Every row gives one point. Each copy is the shape, with its points in the same order, turned, moved and blurred by noise. Some copies are also mirrored. Which?
In the rows, 128 means zero.

Shape (7 x 2):
[[137 147]
 [164 124]
 [146 115]
 [196  95]
 [134 143]
 [ 38 138]
 [ 72 152]]
Copy 1:
[[127 153]
 [163 138]
 [154 126]
 [206 126]
 [127 146]
 [ 45 104]
 [ 65 132]]
Copy 1 is: only turned
Copy 2, 7 rows:
[[163 139]
 [144  96]
 [128 106]
 [143  39]
 [144 129]
 [ 91 212]
 [125 190]]
Copy 2 is: only turned

Shape, 9 rows:
[[173 138 116]
 [114 112 120]
 [146  36 183]
 [146  97  75]
 [104 192 151]
 [ 90 159 134]
 [103 118 155]
 [200 147 122]
 [177 190 107]]
Copy 1, 9 rows:
[[171 123 118]
 [101 116 127]
 [115  36 197]
 [123  90  81]
 [117 204 149]
 [ 90 161 138]
 [ 95 115 162]
 [199 127 128]
 [187 183 106]]
Copy 1 is: only turned
Copy 2, 9 rows:
[[165  98 121]
 [143 160 125]
 [187 164 218]
 [193 152  92]
 [ 74 105 115]
 [ 91 140 117]
 [118 156 154]
 [179  72 123]
 [138  63  91]]
Copy 2 is: mirrored
Copy 3 (9 x 3):
[[151 164 153]
 [116 115 136]
 [140  37 186]
 [177 129 106]
 [ 58 166 141]
 [ 71 142 125]
 [ 99 101 145]
 [167 171 176]
 [137 210 157]]
Copy 3 is: only turned
Copy 4, 9 rows:
[[163 122 142]
 [ 99 122 132]
 [ 84  87 233]
 [134  77 111]
 [114 200 124]
 [ 96 171 118]
 [ 93 134 151]
 [191 124 171]
 [186 161 121]]
Copy 4 is: only turned

Shape, 8 rows:
[[137  86 146]
 [164 144  96]
 [100  83 134]
 [ 72 127 160]
 [163 204 145]
 [176 192  88]
 [132  82 107]
 [100 116 191]]
Copy 1:
[[102 104 187]
 [173 118 129]
 [ 86 104 158]
 [ 83 167 157]
 [202 195 160]
 [214 143 117]
 [121  85 160]
 [ 97 165 214]]
Copy 1 is: only turned
Copy 2, 8 rows:
[[177 113 160]
 [127 169 117]
 [167  80 141]
 [117  68 167]
 [ 75 171 173]
 [ 91 190 115]
 [175 114 114]
 [140  82 199]]
Copy 2 is: only turned
Copy 3:
[[137  84 152]
 [169 133 104]
 [100  74 132]
 [ 72 128 142]
 [158 200 138]
 [185 184  94]
 [141  77 118]
 [ 88 123 181]]
Copy 3 is: only turned
Copy 4, 8 rows:
[[160 127 134]
 [103 132  80]
 [151 102 160]
 [112 129 195]
 [ 77 200 108]
 [ 65 154  64]
 [153  95 120]
 [150 158 187]]
Copy 4 is: only turned

Shape, 8 rows:
[[ 75  81 123 130]
 [ 76 121 136 187]
 [160 146  90 132]
 [154 143 151 117]
 [ 80 123 175  99]
 [138 142 179 119]
 [189 133 162  73]
 [ 77  42 112 179]]
Copy 1, 8 rows:
[[ 71  77 109  96]
 [ 58 107 146 151]
 [143 128  87 157]
 [151 140 130 124]
 [ 86 135 146  66]
 [138 140 156 103]
 [195 137 124  84]
 [ 53  29 120 123]]
Copy 1 is: only turned
Copy 2:
[[ 87 113 112 199]
 [110 156 165 208]
 [159 162 116 114]
 [108 128 151 104]
 [ 39 113 133 151]
 [ 78 125 173 110]
 [ 97  98 136  55]
 [132  98 138 238]]
Copy 2 is: only turned
Copy 3, 8 rows:
[[177  86 174 108]
 [137 124 194 150]
 [138 139  94 151]
 [ 91 105 100 125]
 [120  86 164  78]
 [ 80  87 134 121]
 [ 88  72  60 110]
 [192  67 201 171]]
Copy 3 is: mirrored

Shape (9 x 6):
[[ 74 152 114 101 176 120]
 [111 121 171 113 170 144]
 [102 144 129 168 170  92]
 [140 181 166 180  96 156]
 [150 140 142 151 121 166]
 [145 102  77 108 124 196]
 [189 200  70  95 105 116]
 [100 202  59  85 148 126]
 [123 158 185 184  72  94]]
Copy 1:
[[ 54 152 119 157 184 138]
 [ 96 136 180 145 168 115]
 [122 166 108 181 177 108]
 [185 166 157 153 149 184]
 [157 128 148 127 146 154]
 [111  66 111  95 128 159]
 [126 186  72  58 133 178]
 [ 59 167  68 113 179 187]
 [172 198 158 192 106 153]]
Copy 1 is: only turned
Copy 2, 9 rows:
[[ 87 164  87 112 122 114]
 [ 85 128 140 145 146 151]
 [135 171 107 164 116 131]
 [140 182 182 120 118 212]
 [135 134 146 120 143 207]
 [129 103  77  79 160 218]
 [192 151 134  35 149 150]
 [124 180  86  39 130 124]
 [158 155 199 153  63 177]]
Copy 2 is: only turned

Shape:
[[147 118 125 156 145 124]
 [152 134  99 118 118 119]
 [153 164 124   7 127 144]
 [131 104 131 152 143 139]
 [133 117 122 118 153  96]
 [131 117 138 160 132 116]
 [133  93 108 110 128 129]
 [148 120 107 162 155 128]
 [ 52 146 133 141 113 122]
 [151 107 136 157 122 112]]
Copy 1:
[[140 130 121 158 144 119]
 [138 151 129 110 124 127]
 [132 148 227  44 134 128]
 [147 112 128 161 143 134]
 [122 115 124 116 158 114]
 [126 115 118 160 130 122]
 [157 109 129 110 137 140]
 [145 143 111 157 156 128]
 [ 71 100 132 146 118 186]
 [141 117 114 153 121 106]]
Copy 1 is: only turned
Copy 2, 10 rows:
[[137 105 125 118 161 139]
 [147 128 111 105 113 136]
 [135 152 156  30  59  81]
 [117  99 132 117 157 143]
 [127 111 107 109 143  98]
 [132 106 131 141 157 130]
 [108 101 117 102 114 133]
 [135 113 107 109 172 149]
 [ 79 163 146 164 140 113]
 [144  92 128 137 141 136]]
Copy 2 is: only turned

Shape (12 x 8):
[[108 149  85 115 168  72 143 129]
 [199 192  93 140 137 185 143 168]
 [169 173  85  90 111 202 158 148]
 [143  97 135 147 153 149 123 115]
 [159 118  92 163  92 182 144 150]
 [125  82 100 147 167 149 101  42]
 [203  94 156 170 109 194 145  91]
 [ 76 187  82 140 172 115 114 130]
 [112 110  81 123 188 115  96 141]
 [147  75 106 169 150 121 128  74]
 [ 90 164  93  97 147  81  68 131]
 [ 73 137 132 101 157 131 125 165]]
Copy 1, 12 rows:
[[169 139  95 152 119  75  98 111]
 [205 130 188 146 164 114  95 222]
 [169 134 181 134 160  90 149 236]
 [170  97 138  92 135 153 117 134]
 [140  94 157 132 181 145 119 198]
 [145 110 143  42 163 116 121  82]
 [173  33 196  75 158 156 130 174]
 [160 189 142 166 147 100  99 102]
 [163 164  91 105 143 130  88 126]
 [154  69 127  78 161 122  99 101]
 [117 188 120 135  89 101  78 124]
 [154 170 116 160 106 150 143 130]]
Copy 1 is: mirrored
Copy 2:
[[142 138  98 100 122 156 119 195]
 [129 199  91  90 135 153 145  49]
 [ 86 173 139  86 153 162 154  55]
 [165 104 128 108 139  99 116 104]
 [110 119 119 107  96 133 137  53]
 [137  73 113 100 159  44 151 143]
 [162 101 134 154 141  84 162  29]
 [101 165  80  90 127 120  87 176]
 [153 112  97  51 137 121 105 157]
 [164  70 107 120 122  79 154 132]
 [112 117  63  83 167 159  75 179]
 [126 139 144  86 135 151  56 149]]
Copy 2 is: mirrored
Copy 3, 12 rows:
[[ 75 137  77  86 179 126 126 148]
 [ 98 133  86 158 112 136  44 247]
 [123  99  57 154  89 134  98 249]
 [164 139 119 142 143 133  98 158]
 [142  92  99 176 111 136  60 188]
 [190 163  72 129 147  98 113 107]
 [207 141 136 166  77 162  73 174]
 [ 44 160  61 150 169  93 123 147]
 [121 129  94 123 201  75 109 159]
 [179 135 105 119 155 125  90 100]
 [ 47 133 104  93 149  48 139 137]
 [ 86 124 118 148 168 105 168 185]]
Copy 3 is: mirrored
Copy 4, 12 rows:
[[199 155 165  88 108 172 139 171]
 [143 160  97 173  85  77 157 218]
 [103 165  93 127  62  94 151 193]
 [136 114 145 133 142 118 173 141]
 [116 104  83 158  96 121 143 167]
 [168  89 124  76 169  89 162  93]
 [119  86 103 177 114  74 198 121]
 [191 198 126  96 156 155 120 177]
 [174 119 168 102 169 135 113 175]
 [176  74 127 108 147 112 173 109]
 [178 179 173 106 134 152  85 138]
 [122 175 154 116 160 183 134 163]]
Copy 4 is: mirrored

Shape (12 x 9):
[[ 85 181 174  85  91 107 156 182  50]
 [138 129 218 126 110 163 142 205  75]
 [ 41 102 162  74  16 108 126 150  78]
 [ 87 141 122  93  97 151 113 205  96]
 [142 120 102 145 127  55 125 121 144]
 [104 105 111  81 145  69 149  96 196]
 [102 150 175  95 122 178 140 158  45]
 [ 97 132 150 140 174  85  72 124 132]
 [112  99  84 139 133  90 124  81 126]
 [ 84 137  98 174 136  80 157 100 203]
 [128 102 104 133 173  72 121 144 128]
 [168 153 109 131 144  93  80  97 163]]
Copy 1, 12 rows:
[[156 208 151 173 197 171 100 177  80]
 [158 146 162 176 123 220 149 173  93]
 [ 72 197 129 159 130 148  49 192  53]
 [131 143  91 143 174 168 112 152  95]
 [155 116 187 108 136  76  97 142 154]
 [ 96 124 197  49 167  97  64 126 164]
 [121 189 140 177 159 192 146 106  81]
 [155 102 163 158 144 123  61  93 162]
 [107 134 158 114 134  59  97 105 151]
 [128 146 158  69 135  81  75 139 227]
 [145  91 170 133 168  89 107 132 158]
 [190 107 158  73 130  93  93  84 139]]
Copy 1 is: only turned
Copy 2 (12 x 9):
[[ 31 130 110 109 127  50  90 189 102]
 [ 90 110  96 128  67  90  65 204  52]
 [ 38 113  16  81  79  75 120 137 157]
 [ 38 118  94  92 113 142 106 182  98]
 [138 184 108 147 166 137 139 110 118]
 [175 138 116  96 167 126 178 129 156]
 [ 55  89 135 151  85  94  84 201 112]
 [103 132 138 141 137 129 172 100  74]
 [119 159 111 168 144 147 162 117 162]
 [156 213 128 128 132 148 204 138 147]
 [126 142 105 161 179 151 151 138  97]
 [153 158 166 130 148 161 121  82 118]]
Copy 2 is: mirrored

Shape:
[[120 109 147 118 118 122 103 125  96 133 102]
 [114 131 138 170 108 154 119 124 135 135 103]
 [144 109 147 140 125 123 120 143 141 132 171]
 [146 107 142 112 151 136  47 106 139 117 155]
 [134 148 134 168 124 120 123 131 154 144 103]
 [114 150 118 115 107 115 123 139 139 137 128]
 [115 106 141 107 134 118 125  90 144 125 249]
 [126 110 120 116 103 139 120 130 143  79 124]
 [124 116 137 111 146 159 117 140 137 138 123]
 [118 186 136 129 143 122 120 143  84 115 107]
 [125 145 120 151 156 129 123 128 143 144 101]
 [145 125 105 114 153 110 126 132 108 104 123]
 [118 108 151 105 142 137 123  87 145 140 151]
 [113 134 146 135 139 104 120 144 153  96 126]
 [163 159 146 137 140 128 130 125 147 132 104]]
Copy 1, 15 rows:
[[109 101 135 151 109 125 115 106 146 160 126]
 [103  91 126  99 133 149 116 134 119 136 129]
 [129 140 108 133 149 115 117 169 138 167 150]
 [171 100 111 160 118  89 122 136 100 170 166]
 [ 90 124 127 111 119 145 113 151 100 125 139]
 [131 150 125 123 120 139  99 119 129 124 124]
 [190 150 120 168 204  79 103 175 149 142 139]
 [146 118 104  98 107  99 119 135 145 147  92]
 [142 121 115 140 126 151 138 134 121 166 118]
 [123 130 165 134  82 151 142 123 156 105 152]
 [110 128 128 127 114 146 148 138  95 127 132]
 [125 150 140 138 104 100 157 126 138 144 121]
 [156 117 133 168 156 115 112 153 116 148 104]
 [120 130  98 139 101 115 124 165 132 115 124]
 [113 133 152 127  94 142 121 164 102 144 130]]
Copy 1 is: mirrored
Copy 2 (15 x 11):
[[119 140 113 127 138 162 110 125 119 144  86]
 [148 109 113 122 109 169 142 121 118 124 131]
 [149 160 138  83 137 115 123 125 123 126 130]
 [159 160 107  97 166 142  58 143 128 164 139]
 [138 134  95 123 123 151 149  99 130 121 154]
 [108 122 104 108 159 140 154 134 138 126 129]
 [122 160 162  53 139  76  83 183 165 120 143]
 [136  97 118 117 168 124 107 137 104 111 121]
 [135 144 140 135 155 144 129 145 108 149 135]
 [109 136 131 130 176 195 139  99 158 111 115]
 [117 139 112 134 131 163 138 106 128 135 166]
 [ 96 133 134 118 177 135 104  93 123 127 130]
 [122 154 133 129 129 114  96 163 141 142 134]
 [128 149 106 114 159 143 118 123 117  86 141]
 [145 143 110 150 154 138 138  89 145 124 147]]
Copy 2 is: only turned
